Each row is a point. Each copy is the shape, with its points in the same order, stretched, turned, moved and blurred by noise. Is it also mirrored, or only turned?
(in the rows, 128 means zero)

Shape, 6 rows:
[[ 67 217]
 [128 127]
 [102  97]
 [136  76]
 [111  85]
 [131 129]]
Copy 1, 6 rows:
[[230 222]
 [122 128]
 [139  88]
 [ 89  67]
 [123  73]
 [121 132]]
Copy 1 is: mirrored
Copy 2, 6 rows:
[[117  52]
 [126 148]
 [ 73 171]
 [ 99 198]
 [ 71 186]
 [131 146]]
Copy 2 is: mirrored
Copy 3, 6 rows:
[[ 55 185]
 [110 122]
 [141 137]
 [155 106]
 [152 133]
 [104 124]]
Copy 3 is: mirrored
Copy 4:
[[200  92]
 [144 129]
 [160 162]
 [131 165]
 [154 167]
 [142 130]]
Copy 4 is: only turned

Shape:
[[139 129 189]
 [103  71 139]
 [114 167  99]
 [169 132  69]
 [137 113 155]
 [190 123 138]
 [172 140 116]
 [ 90 145 203]]
Copy 1 (8 x 3):
[[177 108 111]
 [198 176  77]
 [110 154 160]
 [ 69 159 106]
 [161 131  98]
 [109 108  86]
 [ 98 123 107]
 [212 119 143]]
Copy 1 is: mirrored
Copy 2:
[[148 204 106]
 [132 171 215]
 [106  94  91]
 [174  82 117]
 [151 174 137]
 [200 155  99]
 [174 127  92]
 [ 92 207 104]]
Copy 2 is: only turned
Copy 3, 8 rows:
[[197 137  97]
 [152 149 185]
 [ 88 147  87]
 [ 79  64 110]
 [171 117 121]
 [168  59  91]
 [134  74  87]
 [208 188 101]]
Copy 3 is: only turned

Shape, 6 rows:
[[130 120 102]
 [135 122 169]
 [186 102  98]
 [ 96 168 140]
 [ 72 143 154]
 [131  87 203]]
Copy 1:
[[115 108 130]
 [113 193 110]
 [ 47 110 133]
 [159 162 156]
 [184 169 119]
 [125 225  61]]
Copy 1 is: only turned
Copy 2:
[[110 139 154]
 [115  65 130]
 [119  88 199]
 [134 141  97]
 [103 133  91]
 [ 90  24 126]]
Copy 2 is: mirrored
Copy 3:
[[139 105 146]
 [108 142 108]
 [159  68  78]
 [ 81 139 174]
 [ 96 164 189]
 [120 172  89]]
Copy 3 is: only turned
Copy 4 (6 x 3):
[[156 146 158]
 [121 125  97]
 [126 230 150]
 [116  50 142]
 [159  46 106]
 [147 146  37]]
Copy 4 is: mirrored

Shape:
[[194 124 163 195]
 [143 109  68 144]
 [153  82 218 121]
 [ 81 126  86 139]
 [118 131 194 165]
 [106 157 145 105]
 [131 134  99  35]]
Copy 1 (7 x 4):
[[191 186 135 172]
 [ 90 159 153 150]
 [192 163 115  99]
 [ 88 130 202 125]
 [188 149 170 136]
 [138  92 131 141]
 [ 96  86  69 132]]
Copy 1 is: mirrored
Copy 2:
[[225 130  92 108]
 [107 133  75 179]
 [182 195 159  94]
 [ 67 139  79 141]
 [167 146 104  76]
 [125 105 136 103]
 [ 72 117 191 154]]
Copy 2 is: only turned

Shape (8 x 4):
[[145  99  99  96]
 [156  90  88 154]
 [235 199  82 143]
 [174 117 134 133]
 [156 116 146 144]
 [ 64 179 179 121]
 [156 147 106 158]
 [ 56 135 170 135]]
Copy 1:
[[134  92 150 134]
 [129 129 183 163]
 [ 92 142 217  47]
 [ 85 121 180 127]
 [ 86 130 168 141]
 [137 129  59 117]
 [119 145 166 124]
 [143 129  74 162]]
Copy 1 is: only turned
Copy 2, 8 rows:
[[113 124 149 185]
 [151 110 161 160]
 [133  23  26 113]
 [150 105  94 160]
 [160 123  97 152]
 [126 200  75 108]
 [149 103 103 121]
 [138 210 126 126]]
Copy 2 is: mirrored
Copy 3 (8 x 4):
[[148  85 125 159]
 [133  92  76 131]
 [ 64  30 137 118]
 [ 87 118 113 132]
 [ 92 136 105 116]
 [147 178 165  89]
 [110  91 111  93]
 [161 184 136  91]]
Copy 3 is: mirrored
Copy 4, 8 rows:
[[189 141 126 115]
 [170 131  71 106]
 [181  30 113 226]
 [135 141 110 174]
 [109 153 110 157]
 [ 29 164 203  89]
 [134 106 105 132]
 [ 43 188 166  58]]
Copy 4 is: mirrored

Shape (9 x 6):
[[150  79  91 147 125 108]
 [ 95  73 140 135  84  54]
 [178 245 113 111 103 104]
 [ 86  86 142 143 119 148]
 [126 103 143  92 144 146]
 [113 148  79 102  85 136]
 [ 91  75 118 136 112 152]
 [ 98  82 102 138 184 120]
 [139 138 177 143 188 141]]
Copy 1, 9 rows:
[[164  86 172 148 145 131]
 [201  84 212  82  64 111]
 [ 66 120  52 119  73 137]
 [174 151 161 149 150 139]
 [153 127 138 118 154 184]
 [130 131 139 160  73 182]
 [175 146 159 159 135 155]
 [214  95 147 160 167 161]
 [150 128  83 117 219 134]]
Copy 1 is: mirrored
Copy 2:
[[160 129  84 124  50 107]
 [ 95  72 138  64  54  70]
 [ 51  58 111 135 224  94]
 [144 168 174 125  65 104]
 [123 146 157 105 137 140]
 [ 26 120 108 119  87 104]
 [117 162 159 127  38 115]
 [168 190  88  81  93  89]
 [211 156 161 139 194 106]]
Copy 2 is: mirrored

Shape, 9 rows:
[[109 112 163 170  97 105]
 [180 110  98 109 149 142]
 [121 156  95 141  83 101]
 [178 107 148 146  99  85]
 [124 187 109 108 117 101]
 [100 127 155 101 110 175]
 [183 167 142 143  73 135]
 [118 102 150 108 145 178]
 [ 93 111 156 162 153 166]]
Copy 1:
[[102 151  95  88 163 121]
 [133  78 131 162  91 157]
 [129 149 180  78 150 106]
 [ 91  95 150  83 113 142]
 [128 169 180 109 133 123]
 [121 160  30 148 115 100]
 [ 83 114 155 104 106  98]
 [128 135  26 178 116 134]
 [131 149  38 178 171 139]]
Copy 1 is: only turned
Copy 2, 9 rows:
[[ 93 162  86  91 151 124]
 [164  59 151 130 153 108]
 [128 142  95 181 169 142]
 [ 95  94 105  98 174 142]
 [131 120 131 183 123 172]
 [ 93 149 171 138 118  98]
 [ 59  97 121 176 133 114]
 [125 118 167 106 116  81]
 [127 153 117  73  95  78]]
Copy 2 is: only turned
Copy 3:
[[142 149 173 141  92 107]
 [108 138  81 115 138 195]
 [ 86 173 189  84 105 138]
 [ 94 173 142 151  86 166]
 [ 86 197 151  81 123 121]
 [106  94 114 105 131  94]
 [ 39 160 138 132 139 159]
 [138  94  93 123 137 114]
 [177 105 129 147 150 102]]
Copy 3 is: mirrored
Copy 4 (9 x 6):
[[171 109 117  85  84 160]
 [ 14 117 133 157  93 141]
 [140 170  73  97  83 149]
 [ 87 114 140  93  31 190]
 [157 207 120 129  87 127]
 [147 129 128 155  75  74]
 [132 137  97 136   7 195]
 [ 89  99 150 164 104  99]
 [143  88 132 147 151 131]]
Copy 4 is: only turned

Shape, 13 rows:
[[177 135 100 145 116  94 100 161]
 [169  88 132 194 110 116 114 180]
 [167 131 142 167  69 122 119 142]
 [125 159 117 115 145 175 168  99]
 [167 101 134 115 145 112 168 129]
 [ 86  90 173 180 195  73  62 118]
 [120 152 165 100 173 176 101 115]
 [117 147 116 158 142 137 157 146]
 [ 33 112 166 172 166  63  69 196]
 [ 61 137 100 115 143 165 103 104]
 [109 136 115 115 129 142 184 137]
 [102 199 107 129 192 189 120  91]
 [ 83 134  86 117 211 190 116 139]]
Copy 1, 13 rows:
[[146 128 153 138 153 111 143  39]
 [162 153 202 172 157  98 105  88]
 [207 119 139 139 132 106  93  78]
 [126  93 141  57 111  97 155 152]
 [109  98 167 127 136 119 141 118]
 [ 67 192  89 153 151 152  50 139]
 [120 104 151  43 160 153 138 138]
 [130 148 143 119 147  70 157 142]
 [108 249  88 181 200 153 102 138]
 [127 164 126  75 104 133 146 136]
 [130 126 152 116 127 107 170 158]
 [103 124 134  24 135  80 163 139]
 [ 67 170 207  61 128 111 189 158]]
Copy 1 is: only turned
Copy 2 (13 x 8):
[[114 122  84 148 194 142 153 113]
 [ 72 147 122 180 176 201 143 130]
 [ 66 148  88 133 165 178 178 157]
 [107 164 136  83 119 121  99 138]
 [ 99 140 150 108 157 146 142  81]
 [ 93  58 207 170 150 108  88 143]
 [ 66  99 136  82 127 107  57 137]
 [109 160 131 148 124 132 122 139]
 [116  27 152 229  82 104 111 174]
 [146  91 149 108 108 130  72 179]
 [125 148 138 125 106 141 130 134]
 [120 141 136  78 127  81  42 156]
 [145 109 153 126 116 118  17 127]]
Copy 2 is: only turned
Copy 3:
[[108 160 100 126 186 134 119 156]
 [148 137 102 124 229 148 127 118]
 [105  75  88 142 200 193 126 160]
 [133  89 108 214  51 145 138 151]
 [112 116 161 198 136 130 164 129]
 [ 72 156 175  83 124 101  75   9]
 [115  69 138 141  70  86 143 131]
 [136 121 109 178 101 149  92 147]
 [125 174 209  64 111 119  51  96]
 [126 130 114 127  27 149 136 130]
 [145 113 144 204  61 158 139 174]
 [125 112  79 182  17 107  82 123]
 [172 177 115 153  29  76 137 111]]
Copy 3 is: only turned

Shape (13 x 8):
[[161 104 127 101 120 141 142 190]
 [146  78 122  74 157 156  99 105]
 [ 67  75 207  96 122 107  87  71]
 [151 136 149 140 134 145 117 168]
 [105  99 113  57  78 105 116  70]
 [159 109 134 123 118 105 111  70]
 [125 198 145 175 125 159 176  98]
 [136 124 133  86  81 129  67 156]
 [130 166 137 167 145 163 184 163]
 [109 142 140  95 163 114  79  82]
 [ 89 164  68 199 128 163 191 128]
 [162 133 124 193 124 158 121 186]
 [130 170 136 186 122 214 153 115]]
Copy 1:
[[129 120 104 138 139 153 152  74]
 [ 96 170  85  92 102 116 165 133]
 [ 68 147 113 148  79 152 133 216]
 [127 109 119 132 163 152 121 101]
 [149 153 140 162  62 128 170 182]
 [113 182 136 150  97 109 133 161]
 [134  86 157 158 198  96 121 140]
 [172 134 144 143 125 184 146 149]
 [115  63 114 139 198 111 119  88]
 [124 141  96 122 117 113 117 171]
 [141  23 156 138 134  92 101 114]
 [126  92 148 124 174 140 101  84]
 [135  83 170 128 198 108 140 124]]
Copy 1 is: mirrored
Copy 2 (13 x 8):
[[157 114 120 141 181 164  92 186]
 [127 121  80  89  94 208  87 189]
 [ 68 210 126 162  81 169 151 144]
 [156 132 136 129 163 177 118 137]
 [ 77 122 106 159 107 156 167 214]
 [126 123 108 171 109 199 157 157]
 [176 147 151 163 137 110 237 116]
 [ 74 121 130 119 167 191 117 166]
 [197 136 148 149 153  99 165 134]
 [ 96 132 147 107  75 187 143 157]
 [182 107  96 145 109  46 201 119]
 [163 122 103 136 177 163 121 103]
 [180 150  97 119 151 131 213 114]]
Copy 2 is: mirrored
Copy 3, 13 rows:
[[ 68 147 116 149 113 105  95  96]
 [ 81 154 149 107 150 180 130 126]
 [224 166 222 151 191 168  63 176]
 [109 124 134 107 157  88  96 106]
 [180 171 132 191 121 211 157 176]
 [151 140 131 104 127 218 111 158]
 [189  78 148  38 119  83 160 164]
 [124 161  90 175 195 131 132 112]
 [127  86 150  66 104  56 134 127]
 [139  98 161 104 196 176 129 208]
 [188  24 145  66  99  86 191  96]
 [118  85 119  75 139  81 114  52]
 [176 107 158   7 133  72 175 108]]
Copy 3 is: mirrored

Shape:
[[ 85 135 111  87 105  36 112 154 153]
 [ 51 165 125 209 141 128 132 140  97]
 [ 84 172 120  83 111 145 125 145  99]
 [154 143 146 120 181 131 138 100 109]
 [114 101 119 130  98 137 106 103  83]
 [ 88  50 130  90 120 114 123 140  80]
 [ 95 174 191 206 116 104 116 140 154]
 [ 85 159  91 105 100 130 161   7  83]
 [134 117 188 105 126 128 120  93 139]
 [ 96 177  97  90 104 137 196 151  75]
 [ 71 175 154 122 120 137 171 137  79]
 [136 125 107 161 121 115 140 159 159]
 [100 137 133 103 171  79 134 129 238]]
Copy 1, 13 rows:
[[ 61 128  86 121 103 138 140 148 180]
 [103 126 135 116 179 141  15 166 123]
 [112 145 141 148  98 133  77 133 104]
 [114 104 112 128 162 192 143 122 122]
 [156 149 120 136 160 117 111 131 141]
 [130 164 169  99 111 139 119 139 174]
 [ 90 139  63  70 183 206  57 169 127]
 [166 112 101 227 148 103 114 166  96]
 [134 132  87  99 154 207 155 135 127]
 [ 83 197 194 195 116 134  45 143  84]
 [100 177 165 158 124 185  37 150 100]
 [ 98 141 113 102 187 108 117 140 115]
 [ 81  60  65  86 127 121 180 168 107]]
Copy 1 is: only turned
Copy 2 (13 x 9):
[[170 175 179 150  66 149 145 143  64]
 [202  90 176 179 140 143 172 144 141]
 [128 153 111 162 117 131 201 136 118]
 [120 151  84 125 169 119 135 108 152]
 [ 89 141 134 173 164 149 157 138 115]
 [ 80 181 125 204 134 142 141 126 125]
 [189 103 205 136 134  83 136 155  99]
 [115 138  80 160 194 186 160 218 132]
 [ 89 165 125 127 158  87 123 150 127]
 [139 140  60 205 111 150 187 133  86]
 [152 142 100 192 146 113 175 158 113]
 [147  96 146 151  94 138 139 108 100]
 [177 136 165  92  56 120 119 148 144]]
Copy 2 is: mirrored

Shape, 12 rows:
[[129  74  58  85 109 118  89  53 135]
 [132  65 164 166 157 191 138 141  65]
 [117  56 148 160 199 126 109 199 163]
 [174 133 147  98 112 135  97 195 153]
 [118 147 141 174 142 206  99 172 135]
 [129 238 150 164  97 136  91 139 150]
 [150 123 154 148 116 122 223 128 152]
 [221 118  75  81 141 122 129  65  82]
 [108 102 167 172  98 172 129 198 162]
 [130  84  94 146 124 109 154 167 111]
 [170  53 136 172 134 113  92 173 155]
 [116 183 183 140 105 110 118 157 142]]
Copy 1:
[[141  49  36 113 153 151  94 130  82]
 [161 142 121 156  32 165 106 163 143]
 [127 136 163 195 145 165 155 178 195]
 [ 65  83 174 128 105 140 143 103 173]
 [164 128 210 136  84 158  80 105 177]
 [126 157 189  70 115 118  70  33 179]
 [158 130 115 151  94  89 196  89 115]
 [ 66  80  12 161  74 138  77  82  86]
 [169 120 220 112 106 132 164 136 154]
 [133 109 127 146 121  81 136 151 136]
 [101 131 153 141 138 155 144 168 114]
 [118 159 165  81 111 121 131  79 193]]
Copy 1 is: mirrored
Copy 2 (12 x 9):
[[179 102 161 186 165 133 167 175 138]
 [123 164  87 173 109 182  90 141  87]
 [ 70 222 116 142 155 161 154 179 109]
 [150 148  83  89 133  61 140 168 130]
 [191 182 160 109 125 138  97 120  75]
 [222 105 175  33 156  81 124  67  84]
 [105 109 147  74  86 173  95 152 109]
 [118 110 138 202  74  87 151 182 111]
 [184 154 108  65 142 185 112 138  93]
 [127 161 125 133  87 191 151 153 135]
 [130 135  99 106 144 150 173 170  86]
 [175 109 125  51 166  96 119 102 111]]
Copy 2 is: mirrored
Copy 3:
[[155  63  87 112 136 131 121 166 148]
 [160 122 143 120  80  66 170  85  59]
 [164 104 152 174 117 196 202 119  65]
 [123 170 165 193 109 122 134 150 162]
 [116 180 173 106 133 158 172  60 138]
 [ 92 224 182 134 211 173 101 100 176]
 [128 162 100 120 103 130 148 199  52]
 [ 70  75  90 138 151  17 138 242 152]
 [174 181 170 124  83 184 152  80  95]
 [ 96  90 123 104  71 150 139 148  64]
 [180 106 177 167 132 163 173 169  88]
 [141 203 164 169 154 155 106  99 117]]
Copy 3 is: only turned

Shape (16 x 11):
[[104 123 141 175 121 185 121 138 140 130 111]
 [159  92 134 151 136 182 103 140 141 134  85]
 [ 79  70 148 140 123 100 110 119 155 150 105]
 [136 121  90 104 140 129 124 125 151  85 144]
 [124 115 128 154 147 152 111 107 108 166 114]
 [156 113 122 116 140 112 140 181 127  94 135]
 [162 121  89 124 145 119 150 139 117 123 144]
 [108  47 171  76 118 117 113 109 165 136 102]
 [163 138 117 116 124 110 168 122 121 101 130]
 [101  96 173 114 132  96  90 104 148 147  83]
 [135 108 127 141 150 109 142 116 107  79 147]
 [158 115 105 178 148 147  97 132 137 122  86]
 [162 104 130 122 110 100 123 120 141 113 164]
 [129 107 153 146 167 174  92 113 141 156 119]
 [133 121 105 116 107 124 118 145  95  86 144]
 [143 137 119 123 128 104 121 155 139  93 135]]
Copy 1 (16 x 11):
[[158 161 100 120 140 154 151 143 155 124 166]
 [188 108 103 133 134 168 138 128 156  97 179]
 [131 123  84 131 132  78 142  96 207  68 123]
 [129 100 124 178 124 105 131 116 117 158  84]
 [119 132  90 132 153 153 153 125 148  94 160]
 [143  93 165 136  96 107 104 140 114 164 116]
 [114  89 141 153 121 112 133 114 105 169 122]
 [165  97 134 165 134  52 144 101 198   7  86]
 [130 111 166 139 105 127 140 110 106 145 108]
 [145 130  97 120 131 117 124  99 194  25 118]
 [109 123 145 153  94 131 145 136 134 144 106]
 [159 115  69 122 117 194 130 111 154 145 183]
 [120 122 143 170  94  88 132 115 108 116 110]
 [151 137 116 156 154 157 132 140 165  65 167]
 [112 116 108 139 102 105 145 148  86 162  94]
 [132 120 133 137  99 119 106 125 110 160 109]]
Copy 1 is: only turned
Copy 2 (16 x 11):
[[130  84  92 151 170 128 150 187 106 122 137]
 [144  67  97 133 130 130 149 159  88 188 151]
 [160 100 141 200 140  76  96 130 133 137 175]
 [141 152 155  82 132 134 114 120 147 137 147]
 [153 103 124 161 151 118 141 121  81 154 130]
 [154 107 149  83 126 137 102 135 161 139 108]
 [153 115 153  82 115 133 122 106 116 127 116]
 [140 103 204 179 106  79 104 129 142 179 192]
 [105 109 160  86 106 131 132 101 127 129 110]
 [139 117 141 211 121  92 103 102 141 189 164]
 [126 125 159  81 142  99  95 123 120 142  90]
 [142  90  63 124 138 128 127 127  85 181 139]
 [141 135 166 104  80 113  84 144 118 132 130]
 [156 118 130 157 137 110 157 150  99 183 140]
 [136 131 153  97 154 151  78 134 122 124 116]
 [139 133 129 110 123 143  96 132 162 136 119]]
Copy 2 is: mirrored
Copy 3:
[[ 85 138 132 105 157 122 128  85 146 117 131]
 [ 98 130 171  63 152 144 132 121 125 119 149]
 [ 71 165 108 150 114 126 193 151 103 119 107]
 [152 131 143 150 170 142 128 164 146 112 127]
 [107 132 146  79 150  93 154 104  90  98 119]
 [165 178 128 124 129 160  90 176 145 157 136]
 [182 174 157 115 163 129 123 158 121 132 116]
 [ 84 119 127 151 103 128 190 178 122 149 140]
 [200 158 162 141 136 147 131 141 154 125 134]
 [ 83 109 117 135  74 141 175 145  91 109 122]
 [166 174 119 129 163 117 151 140 138  88 159]
 [119 150 171  72 155 162 135 118 108  79 134]
 [138 178 163 179 133 112 114 147 140 124 154]
 [ 82 111 130  88 155 104 136 101  62 116 149]
 [146 146 148 124 142 112 101 160 202 105 127]
 [149 157 134 151 119 159  92 156 146 126 128]]
Copy 3 is: mirrored
Copy 4, 16 rows:
[[169 118 169 146 154 109 158 148  85 108 114]
 [179 132 152 162 139 131 184 134 128 147 153]
 [137  83 112 141 108 179 112 143 110 123  49]
 [133 125 111 134 123 135 111 107 126 100 184]
 [153 115 171 155 126 118 122 134 113 139 113]
 [106 158 115 140 132 130 114 129 158  97 151]
 [102 127 140 148 128 137 106 109 148 119 171]
 [142  97  45 122  90 174 128 162 154 163  91]
 [100 142 136 112 133 146 123 111 145 135 160]
 [161 111 111 117  90 167 132 131 126 144  55]
 [124 150 158 119 145 144  83 146 129 106 130]
 [176 132 195 164 143 150 166  91 112 123 144]
 [129 104 110 102 119 153 118 127 181 114 132]
 [173 117 153 150  99 115 144 160 111 127 127]
 [138 153 130 122 164 105  91 118 156  97 156]
 [129 142 128 122 125 134 121 107 141  88 140]]
Copy 4 is: only turned

Shape (16 x 11):
[[126 181 168  79 177  91 156 127 128 217 182]
 [125  72  65 107  67 158 128 127 112 142  78]
 [ 80 113 105 141 103 150  73 206 204  93 130]
 [ 88  60  68 124 142 148  57 112 172 100 131]
 [148 182 186 143 186  97 141 105 212 112 125]
 [182  67  83 138 154 126  57 158  87 173 143]
 [ 97 103 190 117  87 149  70 100  99 162 166]
 [117  71 184  66 147 190  91  81 227 232 182]
 [133 133 138  54  97  99  70  94 103 127 185]
 [135 197 183  80 174 125 175 157  98  98 102]
 [ 68 174 148  45 130 146  90 156 132 110 152]
 [141 102  63 159 138 180  86  84 169 201 178]
 [152  86 163 154 121  66 163 167  97 126  67]
 [ 61  56 179 110 110 168  56  82 180  85 168]
 [ 54 132 133 170 159 102 144 188 170 160  71]
 [121 165 172 145 134  77  44 117 125 106  74]]
Copy 1, 16 rows:
[[171 165  84 109  79  91 102  82 126  52 125]
 [164 151 131 172 149 131 112 139 106 192 176]
 [151 116  78 138 179 116 202 159  81 165 111]
 [108 137  98 180 173 103 119 182  76 140 113]
 [ 91  92  89 159  94 124 132  92  93  46  98]
 [155 154 175 144 134  45 149 166 143 164 151]
 [105 164  97  99 118  74 111 102  98 175 124]
 [128 105  29 176  89  59  41 112  99  92  69]
 [132 180 130  93  93  97  95 143  67 139 110]
 [142 108 116  81 122 133 117  79  94  73 172]
 [149 138  67  70 137 119 120 135  53 114 140]
 [130 154  88 181  98 103 133 182 167 160 122]
 [143 139 169 161 153  93 146  54 108 124 155]
 [ 63 126  64 141 160  93  84 129  51 146  67]
 [151 131  62 172 179 108 175  81 101  91 161]
 [ 82 132 121 129 119  84 164 109  49 120 159]]
Copy 1 is: mirrored
Copy 2, 16 rows:
[[136  81  88 120 116 140  60 157 171 138  88]
 [ 78 175 151 122 185 155 143 140 125 144 113]
 [ 29  98 186 123  98 159 152 156  75 197 144]
 [ 97 157 190 157  97 147 138  99 110 195 162]
 [186  67 108 101  82 154 147 117  77 178 157]
 [ 90 153 180 158 110 213 104 130 131  89 143]
 [114 144 129 109  88 122 161 152 187 131 119]
 [110 162  62  98  27 146 101 100 149 208 136]
 [143 145 103 205 103 112 167 145 159  99 105]
 [201 106 138  99 148 137 133 203 109 162  91]
 [117 123 148 137 104 107 139 179 132 186  70]
 [ 42 136 153  95  93 148  64  59 131 127 135]
 [161 107 137 127 173 201 171 190 133 130 164]
 [137 160 138 139  45  94 195 132 137 204 176]
 [ 76  66 189  61 148 192 105 156 137 228 128]
 [164  89 173 121 102 186 204 121 136 156 114]]
Copy 2 is: only turned
